Each row of a before or after table is a point. One or more steps were done to the points. Then noise was added and the rows were shuffled. The steps act on columns, c1 being the first. Name the steps. A step turns or swaps two columns, mirrors them in a line or flattens them onto one, adds a multiple of one to another, or multiplies or shifts one. Angles are multiples of 10 degrees, from the lower column toward the higher: turns from -170 to 170, lines from 10 to 170 but not 90. Use the fewest steps. Two steps may share a column if one is a turn and the other turns, adds or multiplies; they go together, in the order done. Otherwise the lowest column goes first.

Before, 11 rows:
[[-60   3 -18]
 [ 14 -42  -9]
 [ -2  29  13]
 [ 42 -57 -30]
 [ 33  39 -21]
 [ 18  19  -4]
 [-35  12 -55]
 [  1  15  -2]
 [ 37 -20 -20]
 [ 38 -50  -5]
 [ 17   8   8]]
After:
[[ 32 -21 -24]
 [ 12 -42 -11]
 [ 40 -57 -32]
 [ 13  19 -11]
 [ -8  28   6]
 [-25   4  21]
 [  5   8  -4]
 [ 24 -50 -22]
 [  1  14  -1]
 [ 30  40 -23]
 [  7  12  -6]]
Steps: flatten c1 and c3 onto the line at 140 degrees

Before, 13 rows:
[[  4  36 -29   3  -5  24]
 [-15  13   4   0  10  -8]
 [-23  23   0   9  12 -19]
 [-17  -6 -14 -11  15  -6]
 [-25  13  -8 -23  25  -1]
 [-40  21   8   7   6  51]
 [  2 -23 -23  12 -21  14]
 [  5  16  14  -4  -7  -3]
 [-40 -34  -3 -29  -9 -16]
 [ -9  19 -15  11  29 -10]
 [-13  23  -7  21 -13 -25]
 [ -5  -9  27  38   3  31]
 [-23  11  27  13  18 -41]]
After (13 x 6):
[[ 13  12 -22 -23 -24  -5]
 [-27  21 -12  23  -7   1]
 [  0  -4  -7  16  14   5]
 [-15  10  29  19 -14  -2]
 [ 24  39   4 -10  27 -20]
 [-14 -23  25  14  -8 -22]
 [-34 -29  -9 -34  -4 -27]
 [-27  11  12  24   0 -10]
 [-15   0  11  14   4  -8]
 [ 22   3  -5  36 -29  -9]
 [ 24   7   5  21   7 -60]
 [-47  13  18  13  27   0]
 [-13 -11  15  -8 -14 -11]]
Steps: mirror c1 and c6 in the line at 30 degrees; swap c2 and c4; swap c3 and c5

Before, 8 rows:
[[  6   2   5 -21  -9   6  10  32 -17]
 [ -5  12 -11 -15   3   2  14  21  -3]
 [-23  -4   9  10  -5  -1   6   1  -3]
 [-18 -17  -3  14  24 -20  -7   1  11]
 [-11   4 -14  13   7  -8 -18  24  15]
 [  1   1  17   6  -5  -5  20   3   2]
 [ -8  21  14 -11   4   9   1  32  -4]
 [-15   8 -16   2  12 -29 -26  13   8]]
After, 8 rows:
[[-24  -5   9   9 -13  -1   7  -2  -3]
 [ -9  22  14 -12  10 -18   1 -28  -3]
 [  1   1  16   7 -12   5  21  -6   4]
 [-16   7 -17   1  31  22 -26 -23   7]
 [  8   2   7 -21 -23 -17  10 -27 -19]
 [-12   5 -14  13  19   0 -18 -26  15]
 [ -5  13 -10 -16   8 -10  14 -21  -3]
 [-16 -18  -4  14  59  18  -9  -8  13]]
Steps: multiply c5 by 2.5; turn c6 and c8 by 160 degrees

Before:
[[  8   1  -2   0  13   2  20   4 -43  -9  -6  16 -18   6]
 [ -5  -2   0   3 -14 -10  21   2   9 -10  14  13   8  11]
 [-10   8  -7   3  12 -21  -8   6  -3  16   9  23  -5   0]
 [ 16   5   0   6   5   7  16   7   9  -8 -32  24 -16  22]
 [-20 -13 -11   7   3 -50  12  60   1  -1  16  23   5   2]
 [ 13   8   2   8   4   3  -2  23 -11 -12 -13 -23   6  15]
 [ -7 -19 -20 -39  15   3 -12   5   4 -12   5 -14   8   4]
 [-17  -7  12   7  14 -21   0  -2   8 -12  13  16 -14  -4]
 [ 35   1   8  -5 -28   6 -13  11   3  14   9  -6  -1  -5]
 [  9   4   6   0  16 -11  -1  11   3  -2  10  18   9  -7]
 [ 24   1 -31  12   3  -7  14  21   1 -17   1 -29 -14  -3]
 [-11  -6   4   8  -1   8  -9   5  -9 -20   7  26   9   8]]
After (12 x 14):
[[ -5 -14   0   3 -13  -3  19   2   9 -10 -15   1  -3  11]
 [-11 -27   5   8   0   3  -9   4  -9 -20 -11  -1   1   8]
 [ -7  11 -20 -39  16   1 -13   5   5 -13  -9 -21   2   4]
 [ 16 -23  -2   4   5   2  17   6  11  -8  34   9   8  21]
 [  8 -16  -3  -2  13   2  19   3 -43  -9  16   5  -9   5]
 [-20 -26 -11   8   1 -22  11  61   1  -2 -15 -10  -6   2]
 [ 36   6   9  -5 -26   3 -12  11   3  14  -7   0  -6  -5]
 [-11 -22 -10   4  13  -9  -7   4  -2  16  -3  11  -9   0]
 [ 24  30 -32  12   4  -3  16  20   1 -18   8  -5 -12  -4]
 [ 13  24   2   8   4   2  -3  23 -12 -13   6   4  12  15]
 [-17 -16  13   6  14  -8   3  -1   8 -13  -1  -5 -20  -4]
 [ 10 -16   6   1  15  -4  -1  12   4  -2 -13   6  -1  -8]]
Steps: turn c2 and c12 by 80 degrees; multiply c6 by 0.4; mirror c11 and c13 in the line at 110 degrees

Before:
[[  1  -8  16   0 -14   8 -15  -6 -17  14   7  10   7  -8   7  31  13  -8
   11  -7]
 [ 18 -37  24 -16 -12   1   5  15   5   3   6  -2   2  10 -16   9   6   3
   -3 -17]
 [  7   4   0  -4  -7   8   2  22  -1   9  12  -7  11  -2  -1   0 -10 -25
    8  23]
 [-23  -4 -14   8  -5  16  -6  -4 -20 -17  10  -8  15   3   2   5 -11 -13
    3  11]
 [  3  17  24 -19  10 -13   6   8 -11  -2  16   1   9  -7  -5  11   2 -18
   -9   6]
 [ 20 -11  -4   0  25 -12   8  11  -8 -10  18   1  11  -6  12 -10   3   0
    0   6]
 [ 14  13 -15  11  -1   0 -14   0  24  25  16  19 -22  -3  19   7  10   9
   -8  -6]
 [ 19 -12  -2  -1 -16  -6   5  19  -7 -40  -8 -19  -1 -22 -22   6   4  -9
  -13  14]
 [  2 -10  15 -11   1  31   5 -16   2   5  11  -9   4  13  31  -6  -3  -7
    5  15]
 [ 12  -4   3  -5 -15  18  -8   9  -8   0  11 -12 -16  -7  -6  18 -21 -15
   -7  13]
 [ 10   2   2 -17  -1   1  -6  -9   7  10  19  -5 -32 -12   9   4   6  -4
   11  -6]
 [ 12   1  14  -6   5  12   3 -13  -8   7  -1  -6  -2 -11  -5  -7  -5  -8
    9  31]]
After:
[[-23  -4 -18   9  -5  17  -6  -3 -20 -18  10  -8   1   2   2   5 -11 -13
    3   3]
 [ 19 -12  -8  -1 -16  -6   5  19  -7 -40  -8 -19  11 -22 -21   6   4  -9
  -13  11]
 [  3 -10   6 -12   1  31   5 -16   2   5  11  -8 -13  13  31  -6  -2  -7
    5  20]
 [ 18 -37  29 -16 -12   1   5  15   5   3   6  -2  -8  10 -16   9   6   4
   -3  -2]
 [ 20 -11  -7   0  24 -12   8  11  -7 -11  18   1 -16  -6  12 -10   3   0
   -1   4]
 [  4  18  18 -19  11 -13   6   7 -11  -2  16   1 -15  -8  -5  11   1 -18
   -9  17]
 [  8   4 -12  -4  -7   7   1  22  -2   9  12  -7  -7  -2  -1   0 -10 -24
    8  19]
 [ 14  12 -10  11  -1  -1 -15   0  24  25  15  19 -46  -3  19   7  11   9
   -9 -13]
 [ 12   1  -4  -6   5  12   3 -14  -8   7  -1  -6  -1 -11  -5  -8  -5  -8
    9  34]
 [  1  -7  17   1 -15   7 -16  -6 -17  15   7  10  -4  -8   7  31  13  -8
   11   2]
 [ 10   2   4 -17  -1   1  -6  -8   7  10  19  -5 -61 -12   8   4   7  -4
   11  -4]
 [ 12  -5  -4  -5 -15  17  -8   9  -8   0  12 -12 -32  -7  -6  18 -21 -15
   -8  12]]
Steps: turn c3 and c20 by 30 degrees; add -1.5 times c11 to c13

Before (14 x 32):
[[ 30  11  -3 -15  39   8  11   6  15  15  -3 -18  -7 -15  12 -14  13  -7
   -1  10 -35  -8 -15  15 -20   0   5  -8  -9  -7  23 -12]
 [ 38   7 -27  34 -16  11  17  27  -8  23  11   4 -19  16  -6  31  -4  19
   -7 -13  11   9   6   3  37  -1   9  18   9  14  13   3]
 [-10 -10  -7  14  35   0   3 -10  -5   2   5 -33   4  -7   2 -27  -9   2
  -13 -42 -25  13 -39  14  -9 -15  -6 -27  15 -30   8 -11]
 [  0   5 -22   2  34 -15  10   9   8  11  11 -34  14 -11  36  22  22  -2
   20   1 -20   2 -16   2 -11 -27   7 -27  18 -10  12 -23]
 [-20  -9  -4  13  11   8   6 -40  -6   2   6  -3  -5 -24  33 -26 -12 -10
  -18 -28 -38  16  -5   1   7   7  14 -24   9 -26  -7 -11]
 [ 10   1  17  28   3  13  21  12  -2   4  16 -13   9  -3 -22 -15 -10   9
    8  12   3  21  27 -12  29  15  -4  16 -18   9  13   4]
 [ 27 -10 -30  15 -27 -26  20  -1   4  13  -3 -13  -8  13 -21   3   9  20
   -9  -4   3   8  23  12  30 -21   8  -2  -1  20  23  19]
 [  2 -17 -31  -1  18  16  -9 -18 -14  17  25 -24  15 -22   3  11  10 -23
    0   2 -11  13 -35  24   0  -8  24 -32  24 -36   5  -7]
 [ 16  31  21  29 -11  14   4 -17   6 -30  16   3 -12   6 -20 -25 -20  15
  -28   6  -7  33  11 -41   4  30 -19 -19 -47 -21  -3   0]
 [ -1   2 -42   3  29   6  -1   4  13   4  21 -38   3 -43   4   1  12 -28
   -7 -22 -27   1 -16  18 -21 -29  20 -17  30   0   1 -28]
 [ 11  33  -2  22  -8  -3 -17  -5  17  14  13   2  -6  -5 -27   8  -2  15
    2  -2   9  15   1  -5  60  28 -10   4 -11  12   9   9]
 [ 32  27  17   4  13 -29  36   4   7 -20   7 -18 -11 -13   2 -19  -4 -20
   12  13   2 -17 -11   0  -9  11  -5   9 -15 -19   4 -24]
 [ 16  17  15  17  -1  15  -8 -12   8 -32  31  25  10 -18   4 -46 -47  17
  -17   3   8  21   1 -24  23  33 -19 -26 -14 -11  19   1]
 [ -9  12  21   7   0  15  12  -9  -3 -22   2  22   1  -6 -17 -21 -25  10
  -39  17   8  14  -9 -32  25  28 -30 -12 -12   7  -9   4]]
After:
[[  8   0  17 -10   3  14  20 -13  -5   4  15 -13   9  -2 -24 -14  10   5
    6  12  18  -7  26 -12  28  15   2  16 -18  -1  14   0]
 [  9  34  -2 -19  -8  -4 -18   0   3  14  14   0  -5  -6 -28   9   8  15
    1  -3  12 -11   2  -4  60  27  -7   4 -12  -1   9  18]
 [ -9  12  20 -34   1  14  13   5  -4 -22   1  22   1  -4 -18 -22  38  12
  -40  16  14 -11  -9 -32  26  28  -8 -12 -12   1 -11   0]
 [ 35   7 -26  -7 -16  11  18 -34  -8  24  10   4 -19  15  -5  31  -4   8
   -6 -12   6 -12   6   3  36  -1   9  19   8  -8  15  -3]
 [ 22 -11 -30 -26 -27 -25  20  -5 -12  13  -3 -12  -6  13 -21   2 -11  18
  -10  -4   6  -4  24  12  29 -21   1   0   1  -4  23  16]
 [  9 -17 -33 -42  18  16 -10  25  -3  17  24 -23  14 -22   3  10 -23 -16
    1   4  13   9 -35  25   0  -9  13 -32  24  -1   5 -15]
 [ 20  30  21 -11 -12  13   4  12   4 -29  14   5 -13   6 -19 -26  29  19
  -28   7  34   1  11 -42   5  29   0 -18 -48  -3  -2   4]
 [ -4  -9  -6 -26  36   0   3   9   6   1   5 -33   3  -7   1 -26   9   5
  -13 -41  17  22 -38  14  -9 -15   0 -26  16   1   8 -11]
 [ 35  27  18 -35  13 -29  37   2  22 -20   5 -19 -11 -13   2 -20   5 -19
   12  12 -16   1 -10   0  -9  11  -2   9 -15  -5   2  -9]
 [ 18  17  15 -22  -1  15  -8   6   5 -32  31  25   9 -19   4 -47  48  19
  -17   4  19 -11   2 -23  23  32  14 -27 -14  -3  19   8]
 [-15  -7  -4 -28  11   7   7  41   3   1   7  -3  -4 -24  32 -24  -1   5
  -19 -27  23  34  -4   2   7   7  17 -23   9   1  -8 -11]
 [ 31  11  -4 -55  38   8  10  -4  18  14  -1 -17  -8 -13  13 -14 -13  -7
    1   9  -2  35 -16  13 -20  -1  -4  -7  -9  -6  23   4]
 [ -1   2 -43 -35  29   6   1   6  32   4  21 -38   3 -43   3   2 -22 -29
   -7 -22   7  26 -16  19 -21 -28   8 -18  29   1   1  -9]
 [  2   5 -23 -36  34 -16   9  -7  22   9  12 -33  12 -11  35  22 -22  -4
   19   1   6  19 -17   3 -10 -28  -8 -28  19  -2  12  -8]]
Steps: flatten c1 and c30 onto the line at 170 degrees; shift c4 by -40; mirror c8 and c18 in the line at 100 degrees; turn c9 and c32 by 50 degrees; mirror c17 and c27 in the line at 110 degrees; turn c21 and c22 by -100 degrees
